Each row is a point. The points of each table are mixes of a few directions, plus a little noise. Count the directions of each table, and those that both share. Where both have some left over, give the other angles between the two spaces (their principal angles), to ten degrees, smallest first.
(in the rows, 128 means zero)

First (7 x 2):
[[136 116]
 [157  88]
 [157  87]
 [130 125]
 [114 148]
 [120 139]
 [ 83 192]]
Second (7 x 2):
[[128 126]
 [127 141]
 [129 115]
 [126 148]
 [122 199]
 [135  51]
 [129 116]]
Directions: first 1, second 1, shared 0; angles 30

First (7 x 6):
[[ 94  99 134 124 104  96]
 [ 87  93 135 123 100  90]
 [130 130 127 128 130 129]
 [206 194 113 137 180 198]
 [125 126 128 128 126 126]
 [ 89  96 135 124 101  93]
 [166 160 120 131 153 161]]
Second (8 x 6):
[[143 141 125 130 138 141]
 [149 146 124 131 142 147]
 [131 131 127 128 130 131]
 [ 61  71 141 120  82  68]
 [ 61  71 141 120  82  68]
 [143 141 125 130 138 142]
 [154 150 123 131 146 152]
 [182 174 117 135 165 177]]
Directions: first 1, second 1, shared 1

First (11 x 12):
[[131  76 148  84 129 145 121 102 121 119 124 149]
 [203  51 195 111  57 140 116 122  70 169 162 163]
 [110 133 109 138 143 119 137 145 128 123 120 120]
 [148 140 129 166 103 112 135 163 107 150 144 121]
 [194  77 203  82  76 164  99  72 107 151 154 166]
 [ 99 147  94 149 151 110 143 157 134 120 117 112]
 [116 157 120 129 142 134 123 111 150 118 121 121]
 [ 82 165  85 138 170 116 138 138 157 104 107 107]
 [126 206 120 154 136 129 120 113 163 126 130 110]
 [121 191 118 150 137 128 123 118 157 124 127 113]
 [ 79  68  90 111 164 111 151 165 113 106 102 128]]
Second (8 x 12):
[[ 78  81  99  91 172 128 139 129 135  98  99 131]
 [188 182 161 172  76 129 115 126 119 168 162 124]
 [179 177 156 168  81 129 116 126 123 161 159 123]
 [162 162 150 155  96 130 120 130 123 151 148 125]
 [160 157 145 152 101 129 122 127 124 149 146 125]
 [ 71  72  94  84 180 127 141 132 136  91  94 131]
 [ 62  65  89  78 188 126 142 131 135  84  88 133]
 [127 126 127 129 131 128 129 128 130 128 128 130]]
Directions: first 3, second 1, shared 1

First (11 x 20):
[[128  94 104 125 113 104 150 110 131 135 104 182 111 118 129 124 141 156
  101 143]
 [130 134 145 170 132 109  86 117 100 117 114 144 126 142 111  95 109  80
  145 139]
 [130 176 170 169 148 140  65 143 102 112 144  78 147 149 114 102  97  54
  175 122]
 [126 108  99  77 118 146 189 137 162 145 140 125 126 109 147 171 155 195
   98 121]
 [127 120 117 108 125 134 150 131 141 134 132 127 127 120 135 144 139 154
  117 124]
 [127 148 141 124 138 147 117 145 131 126 147  89 140 134 130 135 122 116
  143 116]
 [125 104  99  78 118 143 189 133 163 147 137 131 123 109 148 168 156 199
   96 118]
 [128 136 144 171 132 109  84 116 100 113 114 142 125 141 113  93 110  79
  146 139]
 [130 148 153 161 138 122  86 129 107 115 129 116 132 142 115 104 108  78
  154 131]
 [130 147 153 165 139 119  81 125 103 115 123 123 132 145 114  98 107  74
  154 133]
 [124  87  83  64 109 137 210 130 171 151 131 152 116 101 151 174 167 223
   78 123]]
Second (9 x 20):
[[152  81 127 206 109  29 119  78 135 127  56 249 113 119 149 141 118 125
  136 141]
 [114 147 123  84 136 179 137 152 124 129 163  71 133 132 116 119 135 134
  118 124]
 [132 110 120 141 121 104 132 112 129 129 107 167 120 124 131 128 130 134
  121 135]
 [139 165 166 161 142 129  93 143 132 120 141  82 151 136 139 148 107  89
  174 107]
 [118 103  99  98 118 133 155 120 124 134 123 155 111 122 119 112 145 157
   93 143]
 [106 175 131  56 147 222 135 176 122 128 197  11 144 137 109 117 136 128
  123 114]
 [133 134 139 145 130 119 116 127 130 126 125 126 134 130 133 135 120 116
  143 123]
 [136 132 140 152 130 112 115 125 131 125 121 133 133 129 135 137 119 115
  144 123]
 [122 104 105 109 119 126 149 118 125 133 118 158 113 123 122 116 141 152
  100 141]]
Directions: first 2, second 2, shared 1; angles 50

First (8 x 32):
[[150 139 135 123 127 129 119 131 130 125 127 110 128 118 119 141 122 127
  130 131 120 133 131 132 134 128 137 137 138 132 118 138]
 [157 196 119  61 147 148 101 141 130 188  15  58 142 120  72 116 122 107
   74 121 100 159 165 144  92 249 118 142 108 141 168 173]
 [139 108 141 155 118 120 131 124 130  95 183 141 121 121 145 149 124 138
  157 134 133 118 113 126 153  69 144 131 150 126  97 117]
 [ 92 103 118 143 127 123 145 123 125 126 142 163 126 143 149 109 138 132
  131 125 142 117 119 120 123 113 115 113 115 121 138 108]
 [164 185 126  75 141 144 102 140 131 169  45  65 138 116  81 128 119 112
   90 125 103 154 158 143 105 216 127 144 120 140 151 167]
 [ 99  76 131 177 115 113 150 117 126  88 206 184 118 138 171 131 135 143
  164 132 151 104 101 115 150  44 131 115 137 117 104  93]
 [ 95  95 123 154 123 121 146 121 125 113 163 169 124 141 155 117 137 135
  141 127 145 113 114 118 132  92 121 114 122 120 127 104]
 [129 122 131 136 126 126 130 127 128 120 143 133 126 127 133 132 128 131
  135 129 130 125 124 127 134 112 131 128 133 127 121 124]]
Second (10 x 32):
[[144  63 143 193 128 120 148 111  89 133 153  75 141  96  94 113 101 116
  165 168 111 109 109  80 182  88 129 161 134  89 108 130]
 [111 177 115  61 142 127  98 170 166 121  80 197 106 153 175 152 161 133
  101 111 139 160 153 163  66 186 121  89 126 167 149 141]
 [143  85 138 171 130 136 139 124 114 131 135  92 136  91 116 107 114 113
  150 154 114 120 117  95 155 123 113 154 133 114 127 135]
 [129 143 124 112 129 145 122 139 150 127 113 138 126 118 147 120 138 122
  115 117 130 137 133 139 106 159 113 125 128 149 147 133]
 [106 124 108 122 145 121 121 124 131 138 110 146 115 139 117 129 136 136
  119 125 121 124 131 131 114 122 135 108 116 122 122 128]
 [100 124  93 126 147 146 124 108 149 150 103 134 115 122 108 100 140 134
  101 105 117 114 126 140 103 131 121 107 106 131 137 121]
 [131 209 134  64 104 130 120 139 153 108 135 165 129 172 167 158 142 141
   99  84 159 148 144 180  94 152 137 109 135 164 143 118]
 [125  89 126 172 129 113 145  94  94 140 156  92 134 128  82 120 106 136
  146 142 119 102 113 105 169  71 148 141 122  90 100 117]
 [126 169 141  72 129  94 106 172 130 107 112 188 115 173 170 184 144 138
  131 136 145 161 151 148 104 148 147  99 140 143 120 141]
 [165  97 155 187 100 148 159  97 104 124 180  52 159  88 105  99  97 112
  152 136 125 108 105  99 182 100 115 183 141 111 127 116]]
Directions: first 2, second 4, shared 0; angles 40, 70

First (11 x 32):
[[152  98 119 130 121 119 122 118 135 128 136 134 151 119 128 155 132 133
  134 125 142 111 114 122 122 120 137 142 120 140 143 123]
 [125 140 131 113 112 118 126 128 136 134 116 130 127 135 129 113 120 130
  120 150 128 139 121 135 126 124 124 121 124 116 122 133]
 [104 151 135 137 149 145 135 136 115 123 129 121 106 130 127 110 130 120
  131 116 113 136 147 129 135 140 120 118 140 123 118 130]
 [126 152 135  92  87 100 121 130 150 146  98 133 128 146 128  95 108 137
  108 180 130 156 111 145 123 117 118 115 117 100 115 137]
 [120 120 126 157 164 154 136 129 109 113 150 121 120 115 128 144 143 118
  144  87 122 111 146 117 133 140 132 133 139 146 134 122]
 [108 134 131 154 165 153 138 134 107 114 144 119 110 120 127 130 141 118
  141  92 114 121 152 121 137 143 127 126 142 139 127 125]
 [220  40  98  91  49  63  99  95 185 149 124 155 215 120 129 196 117 158
  120 179 186  97  56 125  99  83 152 164  87 143 169 120]
 [101 155 137 136 147 145 135 137 113 123 126 120 103 132 128 107 130 120
  131 116 110 139 148 129 137 140 120 117 139 121 114 131]
 [120 136 130 130 133 134 130 131 124 127 127 126 121 129 127 122 129 126
  127 125 123 131 134 129 128 131 126 124 130 127 124 129]
 [ 93 173 142 121 133 136 136 142 118 130 112 121  95 142 128  85 122 122
  119 138 107 154 145 140 136 138 113 109 138 107 105 138]
 [135 110 121 147 146 139 131 125 121 118 144 126 134 116 128 151 137 124
  139 103 130 112 133 119 129 133 135 138 130 145 138 122]]
Second (8 x 32):
[[ 97 130 137 132 153 126 140 153 130 147 105 133 144 137 113 132 120 118
  138 127 135 122 117 138 141 112 128 146 149 140 136 121]
 [ 92 118 146 129 146 115 156 158 141 149 106 133 180 144 102 149 119 114
  153 125 146 116 101 136 147 106 135 159 152 137 150 114]
 [108 128 113 123 127 190  56  91 111   7 156 100 160 136  98 111 130 175
   85 161  95 148 129 145  94 143 136 138 115 107  79 147]
 [166 107 137 155 126 126 134 123 118 125 153 130  99 121 136 136 143 126
  124 116 116 133 148  84 118 134 125 108 120 123 134 124]
 [128 151 135 104  94 104 149 126 144 151 122 128 129 136 138 113 123 118
  134 137 136 137 123 135 137 134 125 117 121 106 132 131]
 [136 129 108 115 116 126 124 112 134 127 137 126 140 117 141 138 130 130
  134 118 141 112 122 145 129 136 135 135 119 137 131 131]
 [174 104 122 150 137 111 119 136 122 166 117 150  75 115 147 130 130 130
  114 136 127 128 139 100 115 113 117 108 121 147 135 125]
 [123 160 122 120 124 125 148 127 124 152 131 125  99 120 151 114 130 112
  140 106 130 125 143 140 142 147 123 113 127 127 127 132]]
Directions: first 2, second 6, shared 2

First (10 x 32):
[[131 132 130 120 127 128 131 128 123 141 123 114 149 123 121 128 111 138
  130 135 126 123 139 132 119 123  96 137 131 125 138 132]
 [132 133 131 119 126 127 131 129 120 145 122 109 157 121 119 127 104 143
  131 138 126 121 142 133 116 122  83 140 132 124 141 134]
 [131 132 130 121 127 127 131 129 122 141 124 114 149 123 121 128 110 139
  131 135 126 123 138 132 119 123  94 137 131 125 139 133]
 [123 122 124 139 130 129 125 127 136 107 136 150  94 138 139 129 157 111
  124 116 130 137 112 122 143 135 183 114 123 132 110 121]
 [119 118 123 148 130 129 122 126 144  92 142 167  68 143 148 129 178  98
  121 108 132 143  98 116 154 141 222 103 120 137  98 115]
 [126 127 126 132 128 128 127 128 131 121 130 135 118 131 132 129 137 122
  127 124 129 131 123 126 133 131 144 124 127 130 122 126]
 [124 124 125 137 129 128 125 127 135 112 133 145 102 135 137 129 149 116
  125 119 130 134 115 123 140 133 168 117 125 132 116 123]
 [117 116 122 150 132 128 121 125 146  86 143 174  59 146 151 130 185  93
  121 105 133 146  94 114 158 143 237  99 118 138  92 114]
 [140 141 136 104 123 127 137 131 108 174 110  78 206 109 103 127  64 166
  136 154 123 109 166 142  93 112   7 161 138 116 167 144]
 [136 136 134 112 126 127 134 130 115 159 116  94 181 114 111 126  84 155
  133 145 125 116 154 138 105 117  46 151 135 120 155 139]]
Second (10 x 32):
[[117 135 134 129 140 130 124 130 133 124 132 125 124 136 136 129 132 114
  117 124 131 138 128 141 113 139 138 132 135 119 126 122]
 [132 125 125 127 125 128 130 127 127 130 127 129 129 125 126 127 126 134
  131 131 126 124 130 124 133 124 124 127 125 132 129 128]
 [166 106 108 118  93 124 138 121 109 145 114 139 143 102 106 121 114 176
  158 140 121  91 134  89 172  97  96 115 106 158 132 144]
 [121 132 131 128 135 129 126 129 132 124 130 127 125 132 131 130 129 119
  122 125 131 135 126 134 120 134 133 129 131 123 127 126]
 [ 95 147 148 137 161 134 119 132 144 114 139 118 115 151 147 134 142  83
  101 116 135 160 122 163  86 158 157 139 148 101 126 115]
 [ 93 149 146 136 161 133 118 133 146 114 140 119 113 152 148 134 139  81
  100 115 135 163 122 166  84 159 159 140 150 100 125 112]
 [175  99 101 119  83 120 140 122 105 148 111 142 146  95 101 119 109 192
  170 142 121  83 137  76 187  85  85 110 100 167 132 149]
 [162 107 109 119  96 122 137 123 112 144 116 138 142 105 108 121 114 173
  157 140 121  93 134  91 173 100  99 116 108 157 131 143]
 [ 76 160 157 140 179 136 113 136 154 104 148 115 107 166 159 138 148  58
   83 110 138 179 119 184  62 176 174 146 162  83 123 105]
 [144 117 121 125 113 126 132 125 118 134 122 132 134 117 118 126 122 150
  141 134 126 113 131 111 148 115 114 122 119 142 129 134]]
Directions: first 1, second 1, shared 0; angles 70
